Each row is a point. A path goes straight from each point to the next, and from the last back to the first. The post is the endless flat space through its rows: a point in 2 columns, a line in 3, a plane in 4, and so on, so that a path can go around it. Count how often the path circles the post. Going back the other way cancels.
(in the rows, 128 means zero)

Post (2 x 3)
[[ 94 138  85]
 [112 141 138]]
Path (22 x 3)
[[107 177 110]
 [125 143 107]
 [100 113  66]
 [ 76 129 132]
 [ 92 149 141]
 [127 178 159]
 [157 147 126]
 [115 113  95]
 [ 76 113 135]
 [ 76 161 112]
 [109 169 116]
 [147 138 108]
 [103 117  77]
 [111 122 127]
 [133 128  88]
 [103 165  47]
 [ 78 162  84]
 [133 142  68]
 [101 116  51]
 [ 83 108  82]
 [117 123 103]
 [123 142 121]]
Times around: 2

Post (5 x 6)
[[158 175 125 154  77 119]
 [166 133 102 123 171 134]
 [115 111 143 138 138 121]
 [ 74 103 138 107 142 148]
 [ 78 119 144 140 134 133]]
Path (26 x 6)
[[128 106 132 123 142 144]
 [153 126  48 104 157 163]
 [ 30  87 146 171 148 116]
 [124  99 120 177 131 138]
 [112 125 134 124 164 163]
 [137 136 143 151 162 119]
 [117 163 143 140 123 104]
 [150 127 117 154  66  99]
 [138 139 118 187 165 120]
 [ 86 146 125 127 175 187]
 [ 86 198 186 154  68 124]
 [167 157  64 109 180 125]
 [139 118  95 185 167 101]
 [ 38 110  95 166 190 174]
 [ 81 130 169 155 109 132]
 [124 147 145 107 151 139]
 [134 146  88 103 139 129]
 [143 145 111 188  77 110]
 [126 112 128 126 134 152]
 [130 136 184 132 119 139]
 [175 157 151 115 148 141]
 [ 94 153 161 168  63 150]
 [153 125  83 105 157 154]
 [140 133 111 148 116 103]
 [107 130 126  58 165 147]
 [ 64 105 164 103 152 162]]
Times around: 2

Post (10 x 11)
[[149 127 126 188 119 109 120 118 146 116 162]
 [116 140 150 113 127 118 144 129 142 125  80]
 [144  77 150 165 158 121 132 133 121 110 183]
 [ 84 127 186 109 102 139 163 113 115 132 100]
 [148 119 144 140 164 148 115 126 152 131 179]
 [184 164 126 110 113 131 117 134  93  69 151]
 [ 90 120 148 127  80 130 171 147 180 127  86]
 [152 145 146  98  83 133  87 110 132  82 108]
 [ 64 136 144 135  90 130 130 161 158 136  85]
 [149 166 162 137 121 159 120 127 154  92  74]]
Path (23 x 11)
[[103 125  96 121  90 119 200 136 127 109 141]
 [ 97 133 164 159 189 159 124 136 213 133 107]
 [ 93 139 148 143  78 111 149 142 161 130  99]
 [135 104 149 110 123 142 110 151 142 139 103]
 [148 114  87 144  92  74 119 126 104  98 125]
 [159 193 129 139 133 179  83  77 144  88 134]
 [145 146 170 161 190 166 135 117 159 110 135]
 [142  45 169 122 123 120 164 173 156  86 155]
 [113 151 184 182 102 149 112 115 182 159  55]
 [163 151 140 145 118 147  85 122 110 102 104]
 [118 139 152 126 112 144 117 177 142 144 128]
 [126 116 132 164 137 163 175 157 182 122  89]
 [ 48  97 161 112  79 120 148 126 135 124 107]
 [126 122 123 124  94  93 150 116 108 107 133]
 [143  72 120 117 144 111 169 157 140 105 147]
 [105 192 190 142  73 143 119  65 110  84 111]
 [182 168 161 133 147 185  89 125 220 102  97]
 [ 68 143 198 162 127 135 116 155  84 123  47]
 [ 88 121 130  91  66 113 135 132 133 124  76]
 [ 95 125 137 101 153 156  97 163 171  98 103]
 [150 116 168 131 148 125 202 140 154  89 116]
 [146 148 187 101 118 132 155 147  63 115 122]
 [ 60 119 134 127  53 179  99 188 105 124 160]]
Times around: 4
